Every row gives one point. Two turns around zero, p and q, are shown by what they do to some points. Where does a point land after both, in the order given? Backwards means that the second turn is done in reverse. Each puzzle has new turns, and all numbers are rounded.
In the rows, zero is written as 128.

Turn p:
[140  71] -> [80 95]
[111 145] -> [137 150]
[133 168] -> [167 139]
Turn q:
[111 122] -> [110 130]
[ 95 160] -> [112 171]
[178 102] -> [162  83]
Where do these land?
p, then q: [150 139] -> [138 105]
p, then q backwards: [ 94 113] -> [ 93 140]
p, then q backwards: [194 135] -> [182  89]
q, then p backwards: [ 83 106] -> [109  81]
q, then p backwards: [120 147] -> [109 137]

Turn p:
[106 122 110 158] -> [115 150 102 148]
[159 176 166 109] -> [107 111 170  77]
[117 157 161  75] -> [119  68 138  94]
[137  93 132 158] -> [133 151 142 166]
[120  91  71 139] -> [167 158  87 155]
Turn q:
[137 120 153 151] -> [149 133 154 141]
[123 154 153 138] -> [137 137 154 103]
[144  90 117 100] -> [126  93 105 157]
[123  87  52 124] -> [ 94 141  65 175]
[177 113 136  98] -> [165  86 107 135]
[138 158 141 140] -> [148 142 138 103]
[ 53 174 143 144] -> [ 75 164 173  82]
Where do these land?
q, then p: [120 113 111 171] -> [ 88 150 126 109]
q, then p: [106 146 146  72] -> [159  82 115 159]
p, then q: [143 180 143 147] -> [ 90 102 143  94]
p, then q: [126  78 165  99] -> [161 130 159 179]
p, then q backwards: [145 123  75 151] -> [150 154  96 167]

Turn p:
[119 136 110 123 153  84 157 123] -> [115 110 140 108 163 101 159 130]
[170 140 145 124 101 155 173 127] -> [164 164 170 126 128 156 136 108]
[117 141 109 169  91 121  95 144] -> [134 112 119 173  98 129 144 167]
[148 136 119 128 165 130 103  55] -> [127 173 102 139 163  73 100 124]
[155  95  97 104 128 113 176 125] -> [123 122 157 129 148 119 158  68]
[168 117 166 106 130 128  81  83] -> [148 168 113 115  97  81  83 111]
[125 125 132 142 139  93 151 168] -> [144  82 139 108 135 132 155 133]
[166 140  97 118 156 117 144 159] -> [151 126 106 114 147 131 178 101]
[125 109 136 146 135 180 178 140] -> [141 123 151 138 162 186 107 107]
[ 63 110 138 140  89 128  56 138] -> [ 83  95 105 156  66 129  91 173]
[ 52 159 158 108 120 160  94 146] -> [ 77 132 106 103 101 172  97 185]
Turn q:
[117 114 160 105 169 109 156 154] -> [156  98 157 150 169 122 123 153]
[157 127 170 162 135 114 160 125] -> [160  93 105 160 139 152 139 106]
[119 102  31 106 123 130 147  75] -> [123 142 114  71  99  33 136 114]
[121 135 157 117 171 164  37 128] -> [119 182 165  92 169 187  88 118]
[125 118 100 123 100 159 171 147] -> [ 95 100 122 119 118 104 173 140]
[154 118 114 109 107 114 134 169] -> [125 102 116 116 109 134 130 176]
[147 201 155 105 116 117  80 127] -> [145 162 168 137  77 187 111 131]
[115  95 165 115 104 123 136  96] -> [107  93 134 145 131 117  91  97]
[110 132 121 177 131  99 151 148] -> [139 140  90 171 140 116 148 142]
[115 138 106 161 125 150 107 111] -> [111 168 110 119 129 128 141 104]
Where do these land?
q, then p: [151 118 151 161 122 148  95 138] -> [104 155 100 148 148 156 118 119]
q, then p: [102 128 128 130 172 123 147 103] -> [158 131 129 106 152  88 127 134]
p, then q: [ 92 147 103 150 139 147 149 148] -> [117 129 131 118 178 125 164 134]
q, then p: [128 176  60 135 161 185 177  69] -> [123 174 223  80 160  85 157 120]
q, then p: [124 174 127 134 133 108 161 109] -> [169 137 169 145 130 115 135 136]
p, then q backwards: [161 115 146  87 122 109  80 164] -> [177 138  86 133  94 122 134  86]
p, then q: [ 97 123 117 134 107 106 110 111] -> [111 135 109 163 139 121 116 148]
q, then p: [194  70 136 122 106 109 111 165] -> [ 97 108  78 152  95 155 134  65]
p, then q backwards: [103 103 184  99  90 118 122 145] -> [154 136 128  66  87 133 105 110]

Turn p:
[115 104 114 108 127 168 108 176  91 108  73] -> [164 110 104 100 107 152 153 114 100 191 100]
[ 85 117  84 103 142 175 105 152 134 162  53] -> [152 101 140 118 156 129 176  75 121 213 115]
[113 202 130 140 129  79 106 138 150 105 189] -> [ 54 177 102 125 121 140 117 140 186 107 157]
[147 103 150 184 129  93 138  94  92 153 161] -> [135 165 155 150 147 141 112 173  85  79 148]
[165 124 115  82 133 161 112 177 127 166  64] -> [185 109 142 125 122 110 148 134 156 205  88]
[167  86 136 172  95 128 112  73 140 117 156] -> [145 146 147 181 107 129  75 114  92  83 141]
[134 110  67  90 111 158 151 137  97 140  75] -> [181 112 119 100 123  77 155 109 100 181 134]
[100 154 157  88 129  84 123 121 138 114 117] -> [ 95 131 139  71 140 131 106 121 158 122 112]
[118 167 152 150 115 117 160 148 162 115 124] -> [ 87 116 150 120  92 131 155 136 155 107 132]
[128  93 152 138 105 144 141 105 120 145 194] -> [156 109 120 152 142 151 101 141 121  75 171]
[152  78 130 159 150  99 147 114 150 115 180] -> [ 98 110 123 175 136 119  84 166  94  95 139]
[111 197 150 121 172 130 133 102 135  96 150] -> [ 82 150  93 117 145 126 153 114 167  80  98]
Turn q:
[ 61 109 101 143 184 177 155  97 137 152 108] -> [106  58 106 128 199 144 140 119 172 102 125]
[ 99 130 173  84 102 195 150 110 127  83  77] -> [ 59 127 133 122 135  85 131  59 125  86  83]
[104 198 123 132 111 184  82 192 144 158 115] -> [123 177 110  46 121 162 136  85 190 134 127]
[156 184 133 149  91 135 111 173 180 151  95] -> [139 186 147  97 107 170 134 107 162 167  80]
[171 144 129 158 162 109 143 114 121 114 163] -> [135 109 134 141 120 160 145 138  80 165 154]
[110 107  94 111  92 107  88  86  89  90 113] -> [150 143  77 141 144  83  76 129  92 102 120]
[170  93 115 111  95 113 122 132 157 124 165] -> [179 124 150 142  75 124 125 140 113 110 115]
[147 114 134 104 136 120 139  84 133 167 134] -> [139  80 142 128 122  95 125 147 129 154 114]
[ 97 146 115 151 139 133 179 145  99 136 143] -> [102 125  92 142 140 142 180 142 143 129 150]
[106  78 115  69 165  84 125 110 123 107 114] -> [151 110 150 180 162  71  97 123 131 108 162]
[150 103 141 146 128 113 121 158  81 111 119] -> [120 167 143 123 140 122 136 161  90 110 149]
[164 129 161 178 131  64 122 135 145 144 190] -> [135 129 151 149  73 177 112 188 109 171 158]
Where do these land?
q, then p: [ 93 150  84  87 146 166 159  87 157 158  94] -> [101  97 172 159 166  72 102 113  87 136 100]
p, then q: [130  93 149 155 165  78  91 124 143 161 171] -> [ 99 137 137  78 158 184 110 119 144 114 177]
p, then q: [167 156 131 149 176  78 159  93  84 141 116] -> [100 197 135 158 154 125 148  99 134 167 173]
q, then p: [176 143 101 120 132 111 158 145 147 124 163] -> [170 127 150 145 102 107 142 158 125  92 147]
q, then p backwards: [ 78 119 171 102 160  89 167 161 100 130 185] -> [124 158  90 170  94 114 166 159 178 148 187]
q, then p backwards: [ 89 130 110  73  87 157 130  99 130 176 129] -> [159 164 125  56 136 148 161 128 153  99 128]
p, then q: [ 82  96 132 137  87 135 130  90 135 115 106] -> [103  90 114 116 113  86 103 131  84 115 134]
p, then q: [171 140 142 115  98 157  77 125 167 120 144] -> [147 128 127 110 113 172  85 124 119 140  68]
p, then q: [108 144 143 113  84 183 135 141 171 132 102] -> [125  81 148 151  94 118 118 141 115 110  67]
q, then p: [115 167 133 166  98 158 172 114 154 145 154] -> [151  82 150 127 117 108 162  83 105 148 160]
q, then p: [108 144 121 151 105  83  79 171 100  82 113] -> [112 196  82 140 123 133 160 111 179 129 137]
q, then p backwards: [138  85 155 145 108  80  87 150 123 123  97] -> [175 116 148 148 124  64 109 106 111 148 138]
p, then q: [176 105 114 112 182 160  94 141 116  71 124] -> [172 165 100 108 198 130 131 152 130 137  85]
p, then q backwards: [160 120 106 168 164 155 154 152  65 112  95] -> [192 127  95 151  83 117 174 119  87 125 137]

Turn p:
[148  91 159 195 105 135 130 128 154 108 161  80 159 147] -> [178 177 127 128 126 133 105  96 144 109  89  88  91  82]
[127  97 141 107 116 183 113 113 104 191  85 125 155 108] -> [108  83 155 108 173 102 171 141 118  86 107 152 108  92]
[130 116 145 102  96  89  98 154 136 128 103 117  84 148] -> [109  87  85 149 122 104  77 105 132 126 139 132 136 116]
[191  74 128 149 113 101  97  94 171 127  64 127 128 164] -> [189 108 128 146 170  71  60 139 158  81 116 129 132 130]
[190  86  90  95 133  94 123 115 118 157 151  86 173 118] -> [174 150 139 146 164  70 150  72  75 108 140 141 136 135]
[ 77 113  95 155 144 112 152  99 216  85 160 119 120 108] -> [146 199 137 175  86 149 100 178 127 117 176 112  86 133]
[147 134 150 111 146 120  90 139  65 105  94 113 101  98] -> [133  66 114  71 130 105 127 104 127 165 152 128 118 136]
[ 88 129 154 194 123  68 162 105 114 145 124 182 109  91] -> [127 129 106  83  73 182 114 141 135  55 130 130 122 181]
[ 72 114 127 178 148 140 165 129 157  50 157 166 150 106] -> [152 182 124 119  65 163 150 191 154 129 147  70 115 127]
[125 124 144 121 149 168 109 151 105 136 138 114 121 178] -> [108 108 131 128 165 139 125 126 113 163  96  93 133 103]
[121 157 158  64  84 130  91 112 160 132 124 153 123  74] -> [ 85 113 136 130 122 119 136 115 171 110 201 176 147  91]
[ 75 153 108 130 104 186 180 170 156 101 120 140 149 151] -> [ 95 153 120 173  91 139 172 185 160 159  83 121 123 106]
[147 126 129  99 135 107 155 130 104 173 172 162 123 132] -> [118 137 109 126 149 158 151 107  87 108 132 144 180 144]
[122 184  77 165 168 137  94 153  92 140 154 133 153 121] -> [127 118 206 118  93 149 148 107 101 171 106 114 141 163]
[127 135 110  90  96 122 105  73 107 107 124 125 113 109] -> [100 146 133  90 130  80 110 133 127 134 166 162 135 128]
[137 197 132  99 184 126 162 168  96 143 105 104 136 208] -> [ 94 105 111 164 179 145 151 104 137 200  74 110 136 196]
[152 147 129 122 131 156 148 143 123 147 140 129  79 115] -> [133 114 114 124 137 166 128 132 111 157 122 173 135 114]
Turn q:
[ 60 159 176 174 146 130 122 132 120 186 133  84 144 122] -> [110 124 175 115  87  94 109 161 120  78  68  98 173 116]
[152 103  93  61  96 150 123 142 136 138 131 123  63 102] -> [117 149 129 184 181 162 129  76 153 142 165 142 156 114]
[179 146  88  88 122 191 122 153 173 132 143 170 133 104] -> [161 113 106 180 141 143 145  69 107 158 164 113 151 186]
[113  93 192 163 100 143 153 132 143 145 114 140 149 115] -> [128 125 176 143 109  93 124 150 172 107 123 100  93 157]
[ 90 106 137 136 179 117 139 127 132  92 113  87 135 139] -> [135 126 166  83 130 101 124 114 108 131 100 150 104  88]
[132 124 138 137 167 107  89 117  93 114  83  48 169 111] -> [ 67  87 139  82 104  97  75 116  93 127 129 144 118  85]
[102 150 164 142 136  98 178 102  77 148 112 130 165 116] -> [105 163 123  86  65 111 132 146 142  98 123  88 111 109]
[120  99  99 157 134 103 105  52 114 130 112  75 160 161] -> [116  94 127 120  91 157  93 155  95  93 120 172  82  75]
[ 71 113 126 192 155 125 165 148  87 165  96 138 144 137] -> [123 162 140 142  68  78 133 162 130 142  66 112 111  94]
[180 114 114  77 147 126 127 123 150 122 195 175 103 138] -> [153 126  80 136 195 179 163  89 127 125 127 111 113 156]
[187 130 107  87 103 115 124 168 148 126 133 134 109 182] -> [163 110  97 134 175 174 103 127 151 182 149 113 140 127]
[179 159 122 107 120 174 129 114 130  89 141 156  71 155] -> [134 138 119 120 144 196 151 102 143 169 136 163 144 183]
[121 145 118  63 101 135 110 127 158 108 129 208 114 152] -> [174 105 100 137 146 151 203 120 164 143 171 134 155 138]
[ 95 153 115 158 115 107 172 136 146 117 130  87 141 107] -> [155 176 155 110 113 100  94 147 100 108 141 129 138 119]
[ 82 111 148 184 103 119 103 138  70 117 152 116 171 111] -> [ 72 130 156 127 118  92 143 205  92 115 123 111 109 122]
[184 143 109 120 124 110  87 135 171 118 129 177  77  96] -> [137 120  63 149 178 121 128 104 151 130 145 170 152 179]
Where do these land?
q, then p: [173 168 137 169 109 109 144 158 132 134  94 108 146 129] -> [100 107 162 162 125  97  96  81 115 126 124 117 155 109]
p, then q: [104 120 149 178 117 146  83 134 164 105 116 105  98  88] -> [ 95 123 150 167 190 127 123 120 154 107 149 152 152 164]
q, then p: [171 143 125 147 116 146 175 140  91  87 113 134 150 164] -> [ 75 109 132 149 152 145 114 105  99 136  99 174 144  96]
p, then q: [ 87  77  74 110 115 158 109 130 169 102 183 140  97 128] -> [ 61 159 127 134 141  88 119 174  90 128 141  86 173 152]
p, then q: [162  73 124 169 122 158 167 138 113 168 161 103 109  87] -> [ 70 168  94 133 109 142 144  80 143 175 161 139 116 157]
q, then p: [103  82 134 157 130  91 102  87 141 139 126 131 170  92] -> [153 124  76 108  68 119  92 142 118 143 159 107 134 136]
q, then p: [168  91 142  79 139 139 153 111 165  77 124 170  96 171] -> [155 145 128 148 206 173 109 178 112 129 142 173 146 120]
q, then p: [143 175  97  99  83  82 161  79  81  98 131 174 179  89] -> [ 94 208 123 142  75 133 144 112  77 195 123 163 166 111]
p, then q: [183 104  91 133 142 156 100 112 143 163 106 104  96 169] -> [ 73  86  80 115 130  86 127 116 148 145  83 130 108 133]
p, then q: [ 75 154 180 166  96 101 137 120 158 119 163 124 102 147] -> [136 108 173 153 118 139 146 135  98 120 152 185 191 145]
p, then q: [109 147 153 116 166 141 124 162  92 168 171 151 117 144] -> [105 129 185 145  79 141 148 104 106 129 113 107 108 102]
q, then p: [123 171 121 139 158  82  75 162 157 124  79 133 115 154] -> [156 103 148 167 126  76 158 122 108  75 152 122 172 148]
p, then q backwards: [149 112 109  86 116 166 132  98 121 131 150 165 154 135] -> [ 68 149 122 116 114 109 112 157 120 108 148 124  97 111]
p, then q backwards: [134 148 164  76 142  81  85 133  88 131 134  73 116 160] -> [200 113 133  83 168 138 107 169 123 114 116 114 138  77]
q, then p: [ 92 176 135 138 173 144 170 103 148 132 130  74 172  87] -> [ 94 147  98  64 135  66 123  80 170 142 149 132 143 127]
p, then q: [117 135  86 129 168 151 113 131 135 138  75 134  88 156] -> [111  98 134 152 152  97 122 150 157 164  76 108 120 107]
p, then q backwards: [ 81 102 156  85  84 124 147 178  79 160 121 154 170  75] -> [ 79 142 138  86 168 123  78  69  83 138 124 180 162  95]
